Rows are points. Two turns around zero, p and q, are shown by what they do to some points. Write where each new point lands after one turn and then the other. Backwards means that the second turn is done in reverse. Each puzzle has new turns, and all numbers are rounded.

Turn p:
[-23,-34] -> [40,-10]
[35,15] -> [-26,28]
[-12,20] -> [-15,-18]
Turn q:
[-29,-24] -> [38,-3]
[4,-14] -> [7,13]
[25,38] -> [-44,-10]
Where do these land?
q, then p: [-7,-24] -> [-19,16]
p, then q backwards: [-30,-4] -> [-29,10]
q, then p: [37,28] -> [10,-45]

Turn p:
[28,15,-7] -> [-6,-31,5]
[5,-42,-9] -> [-17,22,33]
[-3,-32,19] -> [13,24,26]
[-45,13,9] -> [15,27,-36]
[16,47,-13] -> [-5,-43,-28]
Turn q:
[-27,-12,16] -> [-1,28,-18]
[22,-8,-31] -> [16,-36,-1]
[-17,13,-36] -> [40,-1,13]
[47,-9,11] -> [-33,-36,-1]
[-24,16,40] -> [-22,43,8]
Where do these land?
p, then q: [-18,26,42] -> [-5,-51,11]
p, then q backwards: [-36,52,17] -> [-22,-57,-23]
q, then p: [0,-23,-9] -> [-24,-1,7]
q, then p: [23,-11,-9] -> [-10,19,16]
p, then q: [1,-25,-22] -> [1,32,7]
p, then q: [30,-19,-18] -> [-14,32,-19]

Turn p:
[-8,-27,-27,-18,14,27] -> [-28,-38,-10,12,5,-16]
[-39,19,28,-5,-9,22] -> [10,-10,-30,-24,15,37]
[17,22,17,-27,-14,6] -> [-24,28,-11,-18,-8,13]
[18,-26,-13,17,17,11] -> [4,-10,-7,25,-7,-32]
[-28,-6,-18,30,27,-19] -> [34,-26,22,3,24,-15]
[8,36,3,16,-26,-26] -> [14,41,22,2,10,24]
[23,5,4,-17,2,-11] -> [-15,18,8,-10,-13,-10]
[10,-23,5,4,-13,-9] -> [4,-2,6,13,-26,1]
Turn q:
[-5,-3,-1,7,20,-22] -> [-4,3,4,-27,-3,-13]
[-27,-20,-1,-17,-1,2] -> [-17,-13,25,8,14,-9]
[76,15,30,16,0,26] -> [50,38,-35,29,-43,0]
[4,22,-7,-13,-26,-15] -> [-20,14,-12,1,4,29]
[10,0,0,-34,-13,0] -> [-23,10,5,22,-12,10]
[-9,-15,-30,16,-11,4] -> [-8,-22,-21,1,22,-11]
[-32,-7,7,18,1,-9] -> [6,-7,16,-19,29,-5]
[-18,8,2,7,30,13] -> [17,-24,17,-16,-10,-2]
Where do these land?
p, then q: [-61,-23,0,21,-6,0] -> [15,-2,-10,38,-11,-53]
p, then q: [7,20,-25,-18,-16,13] -> [14,-27,22,-18,7,8]
p, then q: [-31,6,-11,25,16,13] -> [4,-4,-8,-6,-25,-38]
q, then p: [25,5,2,-8,-6,-33] -> [-12,7,8,-9,31,23]
q, then p: [-11,-18,5,-26,0,-1] -> [28,-5,-3,-13,-4,12]
p, then q backwards: [21,13,25,-19,-7,-3] -> [21,14,4,-6,7,-31]
q, then p: [29,-23,27,21,0,13] -> [10,42,24,9,3,-14]
q, then p: [21,21,-23,4,19,-2] -> [-29,-8,11,21,-3,18]

Turn p:
[-18,-20,-29,16,17,-40,14,22] -> [6,41,-7,34,-6,33,-18,-6]
[14,11,28,-22,24,42,14,-37] -> [11,-5,8,-40,-21,-49,27,-7]
[6,10,9,-31,-20,19,10,-34] -> [-13,-31,-11,-21,-20,-27,7,-18]
[30,25,1,-22,18,28,-2,3] -> [-9,1,10,-9,1,-50,0,19]
[-1,-6,-11,22,-22,-17,19,37] -> [13,0,2,24,20,20,-39,-8]
[8,25,26,-28,1,-8,-16,-37] -> [-33,-20,20,-12,-19,-16,33,-10]
[-9,-8,-11,51,-14,-21,-4,23] -> [15,5,11,10,17,49,-26,11]
[-3,25,-6,6,0,24,0,-15] -> [8,-18,5,-12,-20,-11,-1,21]
[-34,13,27,-8,-15,5,-8,10] -> [16,-33,3,21,6,3,26,-5]
[20,-53,2,-2,18,-28,-14,2] -> [-21,47,-13,-12,27,19,10,-20]
[-15,-22,-37,19,-8,-5,-14,26] -> [6,13,-29,17,14,31,-19,22]
Turn q:
[21,-32,-12,-35,45,43,0,-32] -> [-31,-46,13,-33,-47,-9,0,-33]
[-16,1,15,15,-25,-16,22,52] -> [-9,23,-10,44,17,5,14,41]
[1,-25,7,14,49,3,-2,-14] -> [-27,11,15,-10,-25,17,9,-37]
[39,-12,-3,-3,12,27,-15,-32] -> [-10,-27,-4,-14,-10,-18,-21,-44]
[5,22,-7,8,-1,-24,3,36] -> [16,33,-12,21,-8,-11,3,20]
[-8,23,-11,16,4,-13,14,9] -> [16,21,-8,8,-9,16,-8,13]
[-7,8,17,2,-4,26,-16,-5] -> [-17,-4,-17,-21,17,-1,-5,-1]
[23,-11,18,-20,-6,-22,-7,-35] -> [23,-23,6,-2,12,-10,21,-36]
[-29,2,-16,18,-45,-36,-13,38] -> [17,37,23,25,37,-10,-4,45]
[-14,20,4,-17,2,-19,-7,6] -> [20,12,-5,-13,1,-3,20,14]
[-16,3,-11,2,-32,31,21,-23] -> [0,-36,-1,-5,16,23,-29,19]
Where do these land?
q, then p: [-16,0,30,18,22,7,0,2] -> [20,-12,-12,6,-31,-14,2,11]
q, then p: [-7,-13,0,-21,15,17,-35,13] -> [-8,-5,-3,36,-11,1,16,-28]
p, then q: [14,8,-6,-17,14,-18,-33,-8] -> [-4,12,-2,-1,3,29,11,34]
p, then q: [16,0,-12,25,12,-9,-38,17] -> [-27,23,-26,-11,-16,0,10,24]
q, then p backwards: [13,4,14,-1,-76,14,65,-2] -> [-46,19,-17,0,-59,12,-26,59]
p, then q: [16,-25,-9,4,12,7,28,7] -> [30,7,-9,-22,-5,-17,-6,-11]
p, then q backwards: [8,-2,17,-21,23,18,-27,-22] -> [-14,-4,21,-34,15,-2,-22,18]
p, then q backwards: [-28,13,-14,30,1,19,32,-13] -> [8,28,-39,-12,9,-11,23,-18]
p, then q: [-32,0,-11,0,-18,-50,-20,-19] -> [-34,-21,0,-7,20,31,-36,19]
p, then q: [15,15,-9,-17,-6,-6,28,24] -> [11,31,13,-7,21,-1,-1,-23]

Turn p:
[4,17,22,9,-26,-28,5,6,4,-13,-5] -> [30,-21,3,-2,12,-17,-6,-1,9,-4,25]
[-16,13,-17,0,-1,30,3,7,8,6,-9] -> [-1,13,3,-2,2,-7,21,16,-5,21,-21]
[-24,-3,-10,-17,17,-7,-22,-7,11,28,-8] -> [2,-5,15,-11,-9,30,12,-17,4,4,-32]
[-5,14,-24,-6,6,-10,-22,33,-9,2,-9] -> [2,-6,8,19,-10,-4,-1,-6,32,26,-19]
[-16,-1,-6,-21,11,13,-18,8,14,-28,-22] -> [13,14,17,-10,-38,-3,-5,17,6,12,-14]
[23,22,6,-19,-13,-30,34,-8,-23,-22,14] -> [-15,0,17,-12,21,-27,-12,-10,24,-13,46]
[16,-32,12,43,3,-3,28,-37,-34,6,7] -> [-34,-17,-38,9,1,-5,13,-15,-34,-35,31]
[7,9,-8,-1,6,7,-13,4,24,-7,18] -> [8,15,11,10,4,17,-11,8,-6,19,4]
[13,-44,33,11,-14,17,12,-13,-29,24,18] -> [-18,0,-56,-8,17,7,-8,-1,-13,-43,0]
[-17,22,-6,-6,-1,9,-28,-4,1,-6,5] -> [8,2,2,-11,-9,18,10,10,14,28,1]
[-25,13,-8,-17,-1,16,-1,15,32,6,-16] -> [23,14,24,-8,1,-2,13,14,-1,13,-32]
[8,-60,2,31,-11,-4,28,-19,-13,7,26] -> [-12,17,-43,20,5,0,4,-29,-31,-44,17]
[-9,20,4,-4,36,4,-7,22,14,-2,-5] -> [-1,-7,31,16,-7,13,1,27,10,6,-16]
[40,9,0,-4,-11,-14,1,-7,0,-2,-13] -> [-6,-17,5,-8,10,-19,-31,-12,-7,10,11]
Turn q:
[-5,-12,-20,13,6,15,-5,-15,-11,20,9] -> [-6,-18,-2,1,5,-8,12,-7,17,30,3]
[-17,33,-8,-40,-13,-7,12,-2,17,-10,-24] -> [16,25,-37,-12,-15,22,8,13,-22,-10,-21]
[16,11,11,8,-12,10,-43,2,-40,7,-9] -> [35,-23,22,38,-2,10,-7,-8,-12,18,7]
[-16,-14,5,8,-8,-2,-12,0,29,6,3] -> [3,23,-3,-6,-1,-5,-7,4,24,4,19]
[-17,-4,-2,-29,-4,1,8,2,-1,-20,15] -> [-9,-11,-20,-12,-24,10,-9,12,0,-15,0]
[12,15,-12,14,17,-50,-14,5,28,-7,5] -> [17,24,-1,-6,11,-20,-11,-35,18,-31,-23]
[50,-18,9,15,-13,5,-5,-10,-31,-11,-7] -> [0,-24,30,13,14,-20,-29,-4,-34,17,2]
[1,67,20,14,-17,2,5,-5,23,-18,10] -> [36,16,-3,-31,11,24,19,-25,-30,-28,22]
[-8,-15,-2,6,-11,5,1,12,9,16,-4] -> [-4,14,10,-1,-8,-7,6,12,12,13,6]
[39,-8,3,-1,-5,9,0,-1,29,9,9] -> [2,10,-2,-2,9,-44,0,2,-15,-3,19]
[-17,-12,6,-32,-6,-2,22,2,-67,25,9] -> [-39,-30,6,29,-47,26,12,-2,-15,21,-15]
[-4,-12,-12,9,-4,11,8,22,5,-13,3] -> [-1,-6,15,-18,-3,-7,2,22,11,-5,-2]
[-15,-12,1,8,64,4,17,-1,20,-2,-15] -> [-32,3,-16,7,46,3,15,13,30,-22,-14]
[-18,-17,2,8,6,0,6,-11,-8,-1,-5] -> [-18,-3,1,-1,6,14,-8,2,13,12,-1]
Where do these land?
q, then p: [9,16,6,11,15,9,16,7,-22,3,46] -> [1,26,-11,-14,-11,-1,8,-8,-11,-43,23]
p, then q: [-27,-53,-14,-27,2,12,-2,6,-5,-10,6] -> [41,11,-14,-33,4,21,0,1,-33,5,-12]
q, then p: [26,3,-19,17,8,5,4,-10,3,-10,-20] -> [-21,-23,16,3,-15,5,-11,-5,6,-14,-14]
p, then q backwards: [18,-9,-20,-26,11,-17,21,1,-27,15,-17] -> [12,-23,-6,14,21,-35,21,-1,-3,3,24]
p, then q backwards: [-16,5,-30,5,11,11,-22,-1,-1,-1,11] -> [-24,2,-2,-3,-11,-2,5,-6,-13,31,-13]
p, then q backwards: [-39,0,-28,12,-6,14,9,14,-11,1,-15] -> [0,13,-27,-11,8,2,6,18,5,43,-2]
q, then p: [0,6,52,15,-9,-26,-1,16,20,13,-10] -> [1,-14,3,-6,12,15,12,41,7,18,43]
q, then p: [17,12,30,-6,-4,-37,-24,15,4,1,3] -> [5,-21,-13,-4,-8,1,-7,11,-8,22,47]
q, then p: [13,-31,-10,9,-12,7,-8,-9,11,11,0] -> [12,-16,9,7,15,23,-3,-20,11,-3,-9]
p, then q: [-7,12,12,8,-20,10,19,-35,-21,14,-2] -> [-33,-19,-23,-7,-21,0,4,5,5,-11,-22]
p, then q: [-6,19,76,3,10,3,-28,15,16,3,1] -> [11,-19,23,16,1,-46,-9,59,5,-23,9]
p, then q: [-21,6,-29,-4,11,0,20,-22,15,-3,-6] -> [-23,5,1,0,-6,29,9,-13,-29,-2,8]
q, then p: [17,1,-7,-14,-15,16,3,10,11,14,8] -> [0,-3,-1,8,18,-14,-2,-19,19,-8,10]
p, then q backwards: [14,13,-19,-3,-1,-8,-6,-5,7,-52,-6] -> [7,-26,12,5,-43,4,-16,4,4,18,15]
